Every row gives one point. The last column is the point's height on a tilted bowl or saddle (a function of degree 2), plus a little noise. Count its main directions that bend up, bend down and stay straight.

Points:
-0.17, -0.11, 0.33
0.05, -0.57, 0.03
0.50, -0.66, 0.18
0.35, -0.30, 0.28
-0.04, -0.60, 0.01
-0.41, 0.03, 0.56
-0.63, 0.03, 0.91
-0.19, 0.40, 0.05
0.23, 0.20, 0.12
0.31, -0.46, 0.19
Directions: 1 up, 1 down, 0 straight

Points, 11 rows:
0.21, 0.00, -0.10
-0.46, 0.47, -0.73
-0.35, -0.13, 0.06
0.09, -0.04, 0.02
0.44, -0.27, -0.53
0.44, -0.48, -0.60
-0.44, -0.06, -0.08
-0.07, -0.32, 0.22
0.45, 0.76, -0.49
0.12, -0.71, 0.05
-0.08, -0.42, 0.25
Directions: 0 up, 1 down, 1 straight

Points (17 x 4):
-0.27, -0.18, 0.26, -0.16
-0.31, 0.31, 0.18, 0.27
-0.14, -0.79, -0.41, 0.23
-0.11, 0.69, 0.28, 0.77
-0.17, 0.08, -0.12, -0.09
0.28, 0.04, 0.43, -0.05
0.87, -0.65, 0.16, -1.11
0.06, 0.04, -0.50, 0.08
0.30, 0.15, 0.43, 0.11
0.56, 0.38, -0.44, 0.19
-0.62, 0.54, 0.18, 0.45
0.19, -0.31, -0.29, -0.01
-0.05, 0.78, -0.16, 0.12
0.47, 0.50, 0.04, 0.23
-0.13, -0.28, -0.55, 0.20
0.18, 0.26, 0.09, 0.09
0.20, -0.20, -0.16, -0.12
Directions: 1 up, 1 down, 1 straight

Points (24 x 5):
0.31, 0.56, 0.43, 0.33, -0.38
0.28, 0.37, 0.09, -0.84, -0.60
0.17, 0.26, -0.19, 0.40, -0.28
-0.16, -0.03, -0.04, -0.54, -0.41
-0.26, 0.77, -0.22, 0.66, -0.58
-0.43, -0.25, 0.53, -0.16, -0.32
-0.14, 0.54, 0.05, 0.28, -0.35
0.01, -0.97, -0.27, -0.14, 0.04
0.21, 0.52, -0.20, 0.59, -0.47
0.41, -0.33, 0.01, -0.48, -0.01
-0.06, 0.22, -0.21, -0.53, -0.49
0.00, 0.65, 0.64, 0.27, -0.22
-0.01, 0.31, -0.09, -0.11, -0.39
-0.94, 0.77, 0.23, 0.72, 0.02
-0.05, 0.02, -0.19, -0.08, -0.28
-0.15, 0.11, -0.25, -0.49, -0.47
0.38, -0.13, 0.12, 0.20, 0.02
-0.11, 0.24, 0.48, -0.16, -0.27
0.39, -0.09, -0.06, -0.02, -0.05
0.06, 0.74, 0.19, 0.10, -0.51
0.03, 0.17, -0.03, -0.33, -0.35
0.14, 0.66, 0.11, -0.27, -0.61
0.28, -0.11, -0.50, 0.24, -0.08
-0.38, 0.62, -0.16, 0.34, -0.50
Directions: 1 up, 2 down, 1 straight

Points:
-0.30, 0.33, -0.33, 0.47, -0.85, 0.02, 0.10
0.67, 0.04, -0.45, 0.29, -0.38, 0.07, 0.24
0.49, -0.04, -0.29, -0.82, 0.44, -0.13, 0.62
0.16, -0.08, -0.02, -0.30, 0.20, 0.25, 0.09
-0.06, 0.19, -0.06, -0.36, -0.05, 0.08, 0.16
-0.45, -0.16, -0.16, -0.39, 0.22, -0.05, 0.07
-0.44, -0.13, 0.35, -0.33, 0.35, -0.38, -0.39
-0.68, 0.62, -0.16, -0.66, -0.23, -0.13, 0.52
0.08, -0.02, -0.02, -0.21, 0.32, 0.24, 0.02
0.59, -0.24, -0.05, 0.32, 0.09, 0.08, 0.30
-0.22, -0.06, -0.19, 0.13, -0.20, -0.87, -0.41
0.17, 0.18, 0.14, -0.85, 0.00, -0.45, 0.19
0.07, -0.45, -0.43, 0.02, 0.53, 0.39, -0.59
-0.07, 0.25, 0.24, -0.01, 0.48, 0.63, -0.06
0.45, -0.15, 0.31, 0.11, 0.44, 0.13, 0.08
0.52, 0.34, -0.21, 0.00, -0.32, -0.38, 0.04
-0.35, -0.22, 0.13, -0.02, -0.46, 0.73, -0.75
-0.13, 0.17, -0.26, -0.07, -0.80, -0.12, 0.00
-0.27, -0.05, 0.42, -0.15, 0.40, 0.23, -0.04
-0.40, -0.21, -0.51, 0.11, -0.29, -0.37, -0.03
-0.63, 0.21, -0.31, -0.26, 0.32, 0.11, 0.20
0.18, -0.15, -0.24, -0.15, 0.17, -0.51, 0.00
0.66, -0.71, 0.19, 0.92, 0.36, 0.08, 0.72
-0.39, -0.57, -0.23, 0.25, 0.69, -0.31, -0.77
0.10, -0.50, 0.07, 0.50, 1.44, -0.17, -1.10
-0.18, 0.44, -0.61, -0.04, -0.10, 0.00, -0.07
0.07, -0.16, -0.30, 0.17, -0.19, 0.34, -0.17
-0.36, 0.84, -0.47, -0.61, -0.12, -0.63, -0.15
0.07, -0.59, 0.28, -0.13, -0.14, 0.17, -0.07
0.34, 0.18, -0.39, -0.24, 0.19, 0.26, -0.12
0.26, 0.15, -0.28, 0.16, -0.38, 0.40, -0.21
-0.12, -0.64, -0.51, -0.18, 0.20, -0.18, -0.03
-0.22, 0.22, 0.50, -0.23, 0.02, 0.05, -0.03
0.14, -0.26, 0.25, 0.11, -0.19, 0.07, 0.06
-0.08, 0.35, -0.10, 0.29, 0.03, -0.20, 0.07
-0.76, -0.08, 0.20, 0.39, 0.59, 0.17, -0.09
0.17, 0.29, -0.11, -0.42, -0.37, -0.35, 0.04
-0.09, 0.00, -0.79, -0.19, 0.46, -0.05, -0.30
0.27, -0.17, 0.29, -0.05, 0.00, -0.57, -0.12
0.37, 0.49, 0.06, -0.15, 0.76, -0.66, -0.79
0.39, 0.16, 1.02, 0.04, -0.50, 0.36, -0.57
0.33, 0.31, -0.02, -0.89, -0.14, 0.25, 0.45
0.17, 0.80, -0.08, -0.38, -0.72, 0.07, -0.35
0.34, -0.49, -0.23, 0.09, -0.38, -0.13, 0.54
-0.53, -0.23, 0.12, -0.27, 0.37, -0.45, -0.43
-0.33, 0.29, -0.20, -0.72, 0.98, -0.21, 0.24
-0.16, -0.49, 0.20, 0.23, -0.32, -0.12, -0.12
Directions: 2 up, 3 down, 1 straight

Points, 61 rows:
-0.81, 0.45, -0.27, 0.16, -0.67, 0.18, 0.45, -0.05, 0.92
0.07, 0.03, 0.15, 0.00, 0.07, -0.63, 0.04, -0.01, 0.22
0.13, -0.97, -0.25, 0.25, -0.35, -0.74, 0.16, 0.16, -0.29
-0.21, -0.22, 0.38, -0.56, 0.37, 0.36, -0.71, 0.04, 0.25
0.15, -0.01, -0.07, -0.13, 0.92, 0.36, 0.11, -0.79, -0.28
0.43, 0.12, -0.10, 0.17, -0.49, -0.45, 0.14, 0.32, -0.02
0.58, 0.53, -0.81, -0.64, 0.17, 0.31, -0.07, -0.75, -1.01
-0.05, -0.13, -0.29, -0.33, -0.21, -0.04, -0.42, -0.28, 0.17
-0.21, -0.51, 0.14, 0.16, -0.02, -0.05, 0.28, -0.05, -0.17
0.94, -0.72, 0.04, -0.54, -0.73, 0.10, -0.33, 0.42, 0.53
-0.55, 0.07, -0.20, -0.35, -0.40, -0.01, 0.83, -0.45, 0.53
0.00, 0.52, 0.14, -0.56, -0.04, -0.03, -0.20, 0.14, 0.23
1.17, -0.10, 0.24, -0.24, 0.26, 0.01, 0.09, 0.31, 0.11
0.23, -0.24, 0.04, -0.15, 0.29, 0.01, -0.13, -0.62, -0.08
0.10, -0.04, -0.67, -0.35, -0.02, 0.19, -0.73, 0.32, 0.26
0.29, -0.47, -0.05, 0.49, -0.14, -0.14, 0.00, -0.35, -0.13
-0.33, -0.50, 0.11, 0.61, -0.15, -0.58, 0.58, 0.32, -0.38
0.10, 0.45, 0.42, 0.54, 0.38, -0.32, 0.37, -0.09, 0.26
0.25, 0.33, -0.42, 0.23, 0.46, 0.29, 0.00, 0.68, -0.75
0.32, -0.09, -0.22, 0.20, -0.05, 0.02, 0.07, -0.04, -0.16
-0.09, -0.31, 0.34, -0.45, 0.40, -0.32, 0.40, 0.01, 0.11
0.30, 0.46, -0.16, -0.25, 0.35, -0.64, 0.10, -0.19, 0.11
0.03, -0.04, -0.41, 0.77, 0.19, -0.40, -0.51, 0.55, -0.80
0.29, -0.56, -0.17, 0.12, -0.07, 0.15, 0.14, 0.34, -0.19
0.34, -0.11, 0.40, -0.38, 0.44, 0.31, -0.16, 0.67, -0.11
0.03, -0.01, -0.24, 0.19, -0.35, 0.34, -0.17, 0.08, 0.11
-0.02, 0.42, 0.17, 0.15, 0.42, 0.53, 0.18, -0.28, 0.01
-0.28, 0.28, 0.61, 0.52, 0.49, 0.51, -0.36, 0.11, -0.11
0.50, -0.25, 0.53, 0.22, -0.03, 0.02, 0.26, 0.27, 0.44
0.00, -0.34, 0.32, -0.19, -0.09, -0.10, -0.22, 0.00, 0.15
-0.04, 0.03, 0.24, 0.33, 0.41, 0.61, 0.16, 0.95, -0.64
0.43, 0.12, -0.20, -0.14, -0.14, -0.14, 0.88, -0.41, 0.21
0.37, 0.34, -0.12, 0.22, -0.47, -0.09, -0.59, -0.15, -0.07
0.08, -0.88, -0.31, -0.08, 0.68, 0.13, -0.23, 0.00, -0.34
-0.17, -0.08, -0.20, -0.34, 0.10, -0.10, 0.14, -1.14, -0.31
-0.40, -0.38, 0.12, 0.05, -0.45, -0.35, -0.03, 0.18, 0.06
-0.25, -0.17, 0.23, -0.07, -0.04, 0.26, 0.21, 0.19, 0.03
-0.49, -0.75, 0.42, -1.07, -0.32, 0.09, -0.44, -0.08, -0.24
0.13, 0.56, -0.28, -0.16, 0.58, 0.88, -0.23, -0.13, -0.24
0.50, -0.44, 0.25, 0.61, 0.12, 0.04, 0.41, 0.04, 0.14
-0.19, 0.08, 0.01, 0.12, -0.47, -0.07, 0.31, 0.19, 0.30
0.62, 0.30, 0.28, -0.31, -0.36, 0.40, -0.62, 0.25, 0.23
-0.29, 0.16, -0.01, -0.43, 0.42, -0.31, -0.10, -0.62, 0.25
0.14, -0.55, 0.22, 0.14, -0.37, 0.22, -0.07, -0.02, 0.24
-0.48, -0.61, 0.09, 0.37, 0.24, 0.07, 0.73, -0.13, -0.49
-0.07, 0.57, 0.55, -0.40, -0.41, -0.78, 0.41, -0.31, 0.87
-0.90, 0.33, -0.17, 0.43, 0.32, -0.25, 0.02, 0.36, 0.02
0.74, 0.28, -0.31, -0.26, 0.36, -0.49, -0.28, -0.44, -0.32
-0.27, -0.11, -0.13, 0.24, -0.13, 0.01, -0.20, 0.64, -0.23
-0.08, -0.06, -0.09, -0.33, -0.02, -0.18, 0.21, -0.21, 0.06
-0.21, -0.09, -0.45, -0.23, -0.19, -0.64, 0.01, -0.46, 0.10
-0.33, -0.05, 0.54, -0.34, 0.19, -0.31, 0.07, 0.49, 0.24
0.19, 0.84, 0.93, -0.37, -0.43, 0.31, 0.40, -0.27, 0.96
0.15, -0.66, 0.35, -0.01, 0.55, 0.37, -0.42, 0.27, -0.10
0.11, -0.07, -0.72, 0.14, -0.05, -0.65, -0.34, 0.20, -0.20
0.65, -0.26, 0.06, 0.13, 0.45, 0.28, 0.11, -0.17, -0.05
-0.47, -0.45, 0.53, 0.40, 0.06, -0.17, -0.06, -0.23, -0.30
0.43, -0.05, -0.67, 0.24, 0.44, 0.21, 0.00, 0.29, -0.72
-0.04, 0.44, 0.41, 0.36, 0.27, 0.20, -0.21, 0.31, 0.00
-0.53, -0.22, 0.60, 0.37, 0.37, -0.61, -0.10, 0.30, -0.08
0.04, 0.14, -0.47, 0.26, 0.41, -0.09, -0.66, -0.18, 0.00
Directions: 3 up, 3 down, 2 straight
